Rows are points. Two turns around zero, p and q, are shown by what they do to some points. Write where each new point lands after one turn and then the other. Backwards means that the second turn is done in reverse. Each puzzle has new turns, and all numbers are rounded.

Turn p:
[0.24 0.17] => [0.26 0.15]
[-0.15 -0.60] => [-0.21 -0.58]
[-0.08  0.51] => [-0.03  0.52]
[ 0.00 -0.08] => [-0.01 -0.08]
Turn q:
[0.19 0.48] => [0.33 0.39]
[-0.20 -0.14] => [-0.23 -0.07]
[-0.29 -0.48] => [-0.43 -0.36]
[-0.18  0.07] => [-0.15  0.12]
[0.49 0.07] => [ 0.49 -0.09]
Where do these land?
q, then p: [-0.04  0.19] => [0.04 0.19]
q, then p: [-0.46  0.22] => [-0.33  0.39]
p, then q backwards: [ 0.00 -0.01] => [ 0.00 -0.01]
q, then p: [ 0.52 -0.57] => [ 0.24 -0.73]
q, then p: [-0.02  0.17] => [0.05 0.16]

Turn p:
[ 0.12 -0.39 -0.07] => [-0.04 -0.41  0.02]
[-0.34  0.90 -0.15] => [ 0.22  0.89 -0.33]
[ 0.26 -0.10 -0.07] => [ 0.18 -0.19  0.11]
[-0.12 -0.21 -0.02] => [-0.16 -0.16 -0.09]
[ 0.07 -0.19  0.31] => [-0.21 -0.11  0.28]
Turn q:
[ 0.10  0.22 -0.27] => [-0.11  0.12 -0.33]
[-0.60 -0.03  0.77] => [-0.29 -0.03  0.93]
[0.21 0.05 0.02] => [ 0.14  0.15 -0.07]
[ 0.30 -0.12 -0.23] => [ 0.26 -0.03 -0.30]
[ 0.00 -0.11 -0.29] => [ 0.01 -0.20 -0.24]
Where do these land?
q, then p: [ 0.42 -0.05 -0.04] => [ 0.42 -0.02  0.08]
p, then q backwards: [ 0.31 -0.15 -0.31] => [ 0.11 -0.44 -0.10]
q, then p: [-0.27  0.30  0.08] => [-0.28  0.27 -0.15]
q, then p: [ 0.33 -0.20  0.07] => [ 0.30 -0.10  0.23]
p, then q: [-0.79  0.11  0.20] => [-0.80 -0.13 -0.15]

Turn p:
[-0.27 -0.15 -0.34] => [-0.41  0.12 -0.16]
[-0.06 -0.46  0.42] => [-0.08 -0.61  0.10]
[ 0.32  0.53 -0.15] => [ 0.42  0.48 -0.02]
[-0.32  0.32  0.04] => [-0.12  0.26  0.35]
[ 0.34 -0.24  0.04] => [ 0.20 -0.25 -0.27]
Turn q:
[-0.40 -0.05  0.19] => [-0.35  0.20  0.20]
[-0.04  0.13  0.59] => [-0.01 -0.02  0.61]
[-0.13  0.34 -0.13] => [ 0.15  0.35 -0.03]
[ 0.41  0.09 -0.26] => [ 0.39 -0.16 -0.26]
[ 0.17 -0.51 -0.38] => [-0.18 -0.38 -0.51]
Where do these land?
q, then p: [-0.10 -0.22 -0.26] => [-0.28  0.18 -0.11]
p, then q: [0.81 0.29 0.16] => [ 0.67 -0.51 -0.24]
q, then p: [-0.42 -0.32  0.25] => [-0.38 -0.06  0.44]
p, then q: [-0.08  0.01  0.02] => [-0.04  0.03  0.06]
p, then q: [-0.07 -0.29 -0.23] => [-0.21  0.18 -0.25]
q, then p: [-0.14  0.52  0.07] => [0.46 0.19 0.22]

Turn p:
[-0.20  0.06 -0.21  0.68] => [ 0.16  0.06 -0.26  0.67]
[ 0.03 -0.38 -0.15 -0.59] => [-0.08 -0.52  0.14 -0.47]
[ 0.01  0.10 -0.08 -0.57] => [-0.26 -0.12 -0.08 -0.50]
[0.27 0.06 0.07 0.08] => [ 0.22  0.18  0.03 -0.08]
[-0.12  0.15  0.38  0.40] => [-0.05  0.39  0.19  0.38]
Turn q:
[-0.26  0.16  0.52 -0.14] => [-0.13  0.17  0.46 -0.35]
[-0.37  0.47 -0.17 -0.06] => [-0.39  0.46 -0.14 -0.09]
[ 0.09 -0.62 -0.30  0.44] => [ 0.07 -0.48 -0.04  0.66]
[ 0.12 -0.34  0.03 -0.17] => [ 0.08 -0.38  0.00 -0.08]
[-0.21  0.38 -0.08 -0.15] => [-0.24  0.33 -0.12 -0.19]
[ 0.62 -0.05  0.00  0.09] => [ 0.60 -0.09 -0.15  0.05]
Where do these land?
p, then q backwards: [-0.14  0.07  0.23  0.58] => [-0.03  0.12 -0.09  0.62]
q, then p: [ 0.41 -0.41  0.15 -0.22] => [ 0.38 -0.30  0.32 -0.27]
q, then p: [-0.43  0.94 -0.18  0.08] => [-0.63  0.47 -0.70  0.02]
p, then q backwards: [0.07 0.12 0.29 0.05] => [-0.10  0.23  0.16  0.12]
q, then p: [ 0.04 -0.29 -0.16 -0.28] => [ 0.05 -0.43  0.07 -0.01]
q, then p: [-0.15 -0.33  0.06 -0.03] => [-0.03 -0.17  0.29  0.15]
p, then q: [ 0.19 -0.10 -0.39 -0.18] => [ 0.06 -0.37 -0.29 -0.05]

Turn p:
[ 0.42 -0.18 -0.10  0.15  0.30 -0.06] => [ 0.29 -0.09 -0.29  0.36  0.12 -0.13]
[ 0.25  0.24 -0.35  0.03  0.17 -0.33] => [-0.08  0.34 -0.45  0.21  0.11 -0.05]
[-0.18  0.36  0.56 -0.06  0.03  0.40] => [-0.08  0.10  0.78  0.07  0.13  0.01]
[-0.25 -0.37 -0.22 -0.40 -0.05 -0.32] => [-0.09 -0.19 -0.37 -0.55  0.15 -0.06]
[-0.02 -0.08 -0.57  0.61  0.06 -0.33] => [-0.31 -0.12 -0.65  0.39 -0.35  0.12]
[ 0.45 -0.08  0.01  0.23 -0.08 -0.55] => [ 0.12  0.15 -0.41  0.19 -0.26 -0.52]
[-0.16 -0.14 -0.31 -0.22 -0.38  0.24] => [ 0.11 -0.01 -0.06 -0.41 -0.17  0.42]
[ 0.02  0.21  0.51 -0.04 -0.01  0.38] => [ 0.13  0.06  0.65  0.09  0.07 -0.04]
[-0.52  0.03  0.47 -0.29 -0.05  0.57] => [-0.09 -0.23  0.80 -0.33  0.19  0.24]
Turn q:
[-0.01  0.01  0.13  0.25  0.07  0.33] => [0.25 0.05 0.32 0.00 0.03 0.16]
[ 0.18  0.65  0.75 -0.39 -0.07 -0.02] => [ 0.32  0.56 -0.08 -0.61 -0.40 -0.47]
[ 0.14 -0.06 -0.65  0.25  0.11  0.01] => [ 0.09 -0.24 -0.27  0.35  0.39  0.32]
[-0.34 -0.03 -0.28 -0.05 -0.17 -0.02] => [-0.34  0.10 -0.09  0.14  0.00  0.27]
[-0.40 -0.45 -0.45 -0.08  0.39 -0.15] => [-0.58 -0.36  0.04  0.02  0.48  0.20]
[-0.23  0.05  0.55 -0.20 -0.23 -0.27] => [-0.27  0.31  0.16 -0.14 -0.37 -0.42]
[ 0.03 -0.18 -0.35  0.34  0.14 -0.27] => [-0.07 -0.19 -0.07  0.41  0.39 -0.03]
[ 0.64  0.00  0.30 -0.12 -0.25  0.39] => [ 0.61 -0.23 -0.02 -0.17 -0.52 -0.04]
Where do these land?
p, then q backwards: [ 0.65 -0.08 -0.14 -0.11 -0.17 -0.21] => [ 0.44  0.54  0.10  0.06 -0.16 -0.10]
p, then q: [-0.63 -0.09  0.27  0.03 -0.41 -0.40] => [-0.77  0.16 -0.03 -0.13 -0.41 -0.08]
q, then p: [ 0.31  0.15  0.29 -0.11  0.11 -0.23] => [ 0.01  0.23 -0.36 -0.13  0.04 -0.28]
q, then p: [-0.20 -0.02 -0.21  0.27  0.60  0.59] => [ 0.41 -0.23  0.46  0.26  0.61  0.01]
q, then p: [ 0.09  0.29 -0.31 -0.17  0.01 -0.37] => [-0.22  0.10 -0.43  0.09  0.11  0.29]
p, then q: [-0.14 -0.14 -0.25  0.40  0.37  0.47] => [ 0.19 -0.30  0.57  0.22  0.07  0.34]
q, then p: [ 0.20  0.04 -0.08 -0.61  0.15 -0.24] => [-0.06 -0.01 -0.47 -0.46  0.19  0.18]
q, then p backwards: [ 0.17 -0.17  0.01  0.04 -0.08 -0.04] => [ 0.04 -0.16  0.08  0.18  0.03  0.01]
q, then p backwards: [-0.45  0.03  0.43  0.28 -0.57  0.43] => [ 0.04  0.59  0.19  0.32 -0.56  0.42]
